Each wall is flat, endless, passes through zero and stands at right angles to its row. A trip goes straight from one point to another. List the walls that it crosses, first one first.
In the rows, 100 means zero.

Walls:
(1): [91, 122, 82]
(2): [94, 113, 143]
(3): [118, 88, 111]
(4): [86, 144, 133]
(5): [58, 83, 104]
Trips:
[150, 41, 164] to [104, 108, 77] -> 2, 1, 3
[138, 92, 34] to [92, 56, 145] -> 1, 5, 2
[125, 78, 115] to [19, 151, 77] -> 5, 4, 3, 1
[66, 55, 116] to [187, 157, 72] -> 2, 5, 1, 4
[47, 67, 131] to [120, 80, 167] -> 3, 5

Walls:
(1): [131, 109, 91, 122, 118, 164, 74, 124]
(2): [81, 61, 88, 110, 126, 44, 116, 80]
(3): [125, 62, 17, 86, 78, 120, 112, 64]
Trips:
[84, 105, 85, 87, 76, 132, 116, 103] to [88, 100, 129, 101, 115, 100, 125, 76] -> 1, 3, 2
[5, 84, 151, 95, 51, 86, 119, 58] to [84, 111, 116, 101, 97, 94, 77, 93] -> 2
[101, 117, 88, 93, 66, 109, 75, 61] to [91, 77, 42, 72, 96, 95, 116, 64] -> 2
[98, 71, 52, 161, 111, 111, 131, 107] to [107, 121, 110, 14, 52, 90, 75, 80] -> 1, 2
[109, 37, 125, 76, 118, 88, 129, 104] to [140, 118, 108, 126, 80, 116, 103, 85] -> 1, 2
[37, 92, 134, 104, 69, 121, 91, 101] to [100, 94, 123, 91, 92, 140, 118, 132] -> 1
[47, 132, 117, 120, 162, 65, 139, 129] to [110, 53, 88, 102, 101, 129, 101, 104] -> 1, 3
[33, 125, 117, 85, 88, 85, 38, 90] to [100, 110, 106, 84, 108, 95, 78, 92] -> none

Walls:
(1): [140, 110, 70, 85, 85, 95, 113, 34, 133, 39, 130, 48, 102, 137]
(2): [162, 77, 61, 92, 74, 112, 147, 146, 107, 101, 98, 133, 104, 107]
(3): [151, 127, 69, 55, 75, 98, 87, 114, 135, 79, 81, 123, 58, 76]
(4): [94, 141, 70, 92, 95, 135, 123, 96, 127, 108, 97, 126, 95, 77]
Trips:
[81, 129, 102, 91, 120, 108, 84, 63, 124, 84, 105, 96, 135, 116] to [80, 139, 113, 101, 124, 136, 107, 70, 89, 110, 91, 96, 70, 106] -> 1
[150, 99, 111, 98, 76, 96, 88, 82, 79, 112, 77, 70, 151, 117] to [100, 83, 143, 118, 195, 63, 72, 99, 90, 74, 67, 153, 121, 131] -> 2, 1
[102, 112, 90, 137, 118, 98, 81, 87, 83, 79, 116, 90, 52, 130] to [105, 102, 91, 109, 91, 151, 75, 120, 81, 64, 80, 52, 108, 79] -> 3
[126, 65, 67, 77, 86, 110, 104, 101, 86, 123, 53, 91, 75, 128] to [69, 121, 111, 73, 78, 109, 99, 111, 76, 83, 132, 119, 103, 81] -> 1, 4, 2
[107, 103, 109, 129, 135, 85, 105, 88, 71, 66, 112, 123, 81, 81] to [110, 85, 140, 116, 95, 122, 140, 108, 127, 112, 88, 116, 123, 127] -> 2, 4
[104, 129, 128, 120, 80, 72, 132, 75, 54, 63, 144, 101, 106, 100] to [103, 54, 111, 101, 124, 92, 79, 70, 115, 104, 72, 37, 87, 118] -> none
[108, 70, 100, 126, 85, 98, 98, 148, 143, 96, 102, 112, 120, 88] to [78, 94, 109, 66, 81, 88, 74, 132, 159, 94, 80, 86, 157, 74] -> 4, 2

Walls:
(1): [136, 95, 108, 85, 86, 105, 141, 87, 141, 149, 126, 76, 85, 99, 75, 82, 69, 113, 121, 116, 85, 110, 120, 80, 116, 97, 115, 104, 146, 139, 68, 125]
(2): [163, 83, 108, 68, 147, 128, 110, 123, 132, 183, 78, 56, 71, 103, 132, 142, 81, 101, 84, 84, 104, 100, 138, 135, 124, 89, 131, 119, 101, 74, 165, 91]
(3): [144, 107, 69, 99, 103, 109, 92, 106, 102, 111, 76, 123, 83, 81, 78, 110, 99, 94, 88, 152, 64, 89, 66, 112, 61, 30, 88, 149, 99, 77, 60, 67]
(4): [111, 117, 83, 102, 106, 51, 128, 134, 109, 132, 77, 113, 82, 120, 76, 116, 144, 89, 76, 131, 94, 110, 127, 83, 73, 94, 76, 110, 75, 123, 74, 101]
Trips:
[83, 51, 153, 111, 121, 78, 95, 115, 53, 52, 81, 91, 61, 51, 91, 66, 110, 108, 81, 123, 109, 38, 93, 119, 101, 132, 95, 65, 112, 47, 130, 113] to [129, 74, 92, 89, 97, 105, 92, 145, 121, 111, 150, 43, 126, 46, 150, 121, 82, 133, 154, 84, 97, 82, 89, 65, 91, 124, 113, 115, 88, 122, 130, 97] -> 2, 1
[80, 84, 155, 85, 63, 110, 120, 114, 133, 77, 138, 87, 101, 102, 142, 108, 115, 117, 66, 113, 94, 95, 83, 108, 119, 94, 116, 83, 131, 100, 98, 110] to [118, 134, 103, 102, 30, 89, 136, 133, 162, 103, 147, 110, 123, 79, 96, 95, 128, 97, 136, 93, 148, 58, 100, 86, 56, 130, 88, 101, 77, 80, 121, 113] -> 4
[105, 92, 154, 103, 143, 88, 113, 56, 195, 70, 76, 85, 72, 72, 94, 92, 78, 110, 97, 94, 92, 69, 118, 137, 137, 86, 95, 80, 123, 90, 123, 89] to [69, 94, 103, 105, 109, 103, 93, 96, 146, 153, 57, 82, 107, 105, 72, 50, 101, 138, 119, 140, 126, 66, 94, 58, 79, 114, 60, 117, 131, 79, 93, 101] -> 3, 4, 2
[58, 105, 154, 139, 121, 75, 120, 123, 104, 125, 104, 97, 97, 177, 81, 91, 101, 55, 115, 83, 79, 88, 107, 80, 102, 75, 126, 72, 75, 32, 125, 75] to [49, 104, 69, 97, 102, 82, 120, 105, 76, 122, 83, 109, 96, 153, 124, 111, 72, 92, 158, 114, 110, 134, 90, 109, 146, 110, 114, 113, 101, 102, 79, 97] -> 2, 1
[86, 115, 92, 124, 132, 62, 115, 115, 115, 99, 96, 109, 44, 70, 100, 135, 85, 116, 81, 34, 83, 112, 111, 101, 91, 35, 101, 148, 109, 107, 153, 136] to [160, 128, 146, 119, 77, 111, 80, 113, 100, 113, 109, 102, 85, 87, 68, 102, 78, 111, 90, 137, 121, 86, 95, 123, 102, 120, 124, 72, 79, 121, 88, 63] -> 1

Walls:
(1): [148, 111, 138, 84, 129, 82, 101, 77, 61, 66, 165, 158, 77, 118, 42, 84, 122, 88, 148, 90, 93, 87, 48, 118, 121, 141, 155, 136, 97, 92, 32, 135, 80, 86, 106, 70, 134, 43, 137, 106, 90, 121, 130, 130, 145, 104, 95, 70]
(2): [125, 96, 86, 163, 93, 136, 78, 110, 128, 91, 102, 133, 121, 71, 105, 93, 79, 142, 113, 114, 71, 113, 71, 77, 47, 79, 97, 166, 85, 107, 98, 134, 45, 98, 74, 36, 57, 116, 116, 90, 112, 147, 48, 86, 75, 52, 121, 135]
(3): [103, 94, 100, 77, 138, 111, 97, 87, 112, 102, 113, 74, 102, 17, 94, 155, 116, 145, 126, 65, 79, 57, 142, 132, 146, 77, 81, 67, 101, 82, 104, 107, 72, 156, 99, 64, 70, 113, 117, 114, 164, 59, 127, 68, 90, 75, 43, 94]
(4): [71, 52, 107, 149, 68, 76, 95, 147, 114, 109, 33, 43, 105, 78, 114, 76, 99, 93, 36, 101, 118, 70, 86, 114, 140, 98, 133, 88, 81, 89, 94, 140, 150, 105, 104, 77, 58, 85, 131, 100, 155, 68, 118, 102, 21, 63, 83, 80]
(5): [92, 111, 77, 99, 139, 81, 120, 112, 111, 58, 109, 91, 137, 76, 91, 57, 142, 105, 116, 92, 50, 129, 108, 76, 92, 112, 93, 136, 98, 80, 134, 100, 130, 107, 66, 100, 117, 92, 111, 76, 127, 113, 110, 151, 90, 158, 81, 124]
Trips:
[103, 131, 158, 115, 148, 101, 101, 102, 48, 108, 68, 87, 119, 133, 59, 96, 60, 60, 110, 113, 131, 60, 89, 97, 120, 83, 155, 128, 119, 96, 115, 108, 137, 110, 89, 97, 88, 96, 130, 140, 70, 91, 114, 104, 149, 77, 103, 40] to [103, 153, 75, 74, 165, 59, 73, 54, 95, 83, 64, 53, 84, 81, 124, 128, 79, 80, 69, 88, 74, 147, 77, 72, 62, 95, 137, 103, 126, 106, 132, 110, 73, 84, 87, 86, 122, 133, 127, 123, 62, 115, 54, 73, 87, 97, 145, 111] -> 4, 2, 1, 5
[74, 78, 85, 130, 93, 100, 83, 45, 111, 129, 76, 78, 73, 71, 79, 69, 90, 123, 103, 81, 85, 135, 77, 104, 71, 62, 114, 109, 74, 71, 92, 82, 75, 99, 107, 72, 84, 132, 106, 105, 166, 125, 101, 89, 96, 79, 131, 82] to [87, 102, 69, 104, 143, 94, 145, 142, 98, 107, 155, 116, 114, 86, 110, 97, 137, 51, 43, 156, 63, 47, 107, 135, 87, 59, 87, 108, 111, 110, 97, 151, 129, 72, 96, 91, 148, 86, 111, 77, 101, 77, 159, 132, 114, 130, 92, 84] -> 5, 1, 2, 3
[179, 99, 118, 62, 76, 77, 121, 81, 74, 116, 155, 100, 61, 110, 72, 44, 68, 80, 119, 105, 81, 98, 103, 141, 153, 91, 112, 139, 195, 97, 127, 81, 64, 160, 107, 83, 36, 121, 108, 147, 117, 141, 137, 49, 137, 101, 70, 81] to [72, 164, 32, 121, 97, 117, 75, 107, 87, 154, 86, 100, 111, 87, 134, 82, 137, 158, 77, 75, 119, 54, 53, 110, 99, 91, 111, 129, 76, 143, 134, 38, 87, 102, 63, 79, 184, 115, 133, 125, 115, 113, 101, 136, 137, 115, 143, 126] -> 2, 5, 3, 1
[45, 37, 133, 128, 107, 122, 114, 94, 144, 121, 73, 105, 66, 51, 44, 71, 94, 65, 159, 139, 104, 93, 119, 122, 102, 153, 82, 83, 68, 111, 112, 122, 78, 96, 124, 102, 119, 134, 94, 37, 64, 114, 67, 116, 71, 34, 72, 123] to [146, 58, 66, 187, 80, 100, 103, 30, 79, 97, 101, 78, 87, 90, 91, 105, 103, 114, 99, 126, 121, 159, 169, 53, 118, 66, 79, 76, 79, 82, 69, 152, 68, 94, 109, 94, 94, 148, 76, 132, 101, 158, 115, 65, 99, 91, 86, 117] -> 4
[73, 134, 114, 127, 85, 127, 63, 114, 111, 125, 122, 123, 103, 114, 89, 114, 53, 118, 123, 105, 103, 95, 52, 63, 129, 80, 106, 94, 90, 67, 72, 64, 108, 135, 106, 156, 98, 80, 119, 149, 164, 56, 148, 117, 109, 161, 84, 116] to [77, 125, 124, 105, 109, 139, 70, 112, 106, 100, 82, 61, 101, 43, 152, 124, 105, 100, 121, 124, 138, 138, 80, 129, 98, 78, 113, 91, 160, 170, 142, 113, 142, 105, 64, 88, 80, 114, 76, 132, 126, 106, 116, 100, 90, 137, 93, 121] -> 1, 2
[72, 62, 54, 141, 43, 140, 90, 102, 72, 127, 138, 95, 96, 132, 150, 122, 162, 85, 75, 127, 34, 67, 153, 111, 38, 67, 99, 52, 112, 75, 132, 120, 78, 66, 59, 115, 60, 111, 99, 94, 76, 109, 92, 111, 96, 40, 134, 92] to [126, 94, 84, 104, 84, 108, 119, 61, 118, 136, 145, 108, 102, 115, 123, 51, 139, 96, 135, 111, 120, 168, 85, 144, 118, 76, 79, 125, 103, 63, 118, 72, 63, 67, 63, 95, 126, 84, 157, 77, 147, 156, 107, 108, 130, 96, 92, 106] -> 4, 5, 1
[87, 118, 139, 115, 46, 165, 104, 97, 87, 92, 96, 100, 136, 43, 126, 93, 104, 112, 77, 129, 83, 106, 118, 37, 6, 68, 176, 60, 113, 124, 96, 32, 85, 46, 77, 84, 113, 98, 123, 84, 126, 125, 109, 109, 117, 107, 104, 75] to [144, 85, 70, 75, 49, 130, 117, 141, 61, 114, 110, 62, 62, 132, 107, 53, 104, 105, 73, 156, 132, 48, 67, 120, 93, 62, 156, 111, 112, 95, 103, 79, 97, 99, 75, 104, 105, 109, 99, 95, 94, 154, 95, 138, 72, 113, 142, 120] -> 5, 4, 1
[123, 78, 186, 101, 120, 101, 105, 53, 105, 102, 81, 131, 107, 57, 96, 112, 150, 123, 83, 152, 97, 45, 84, 58, 105, 166, 99, 131, 74, 65, 94, 112, 99, 70, 69, 126, 44, 72, 131, 108, 154, 101, 81, 73, 92, 131, 60, 113] to [69, 126, 78, 89, 104, 105, 134, 124, 109, 139, 145, 147, 144, 137, 72, 125, 71, 109, 44, 65, 73, 146, 92, 25, 88, 77, 171, 77, 93, 71, 107, 104, 83, 106, 113, 130, 114, 120, 109, 100, 84, 59, 98, 127, 79, 107, 123, 126] -> 3, 4, 1, 2
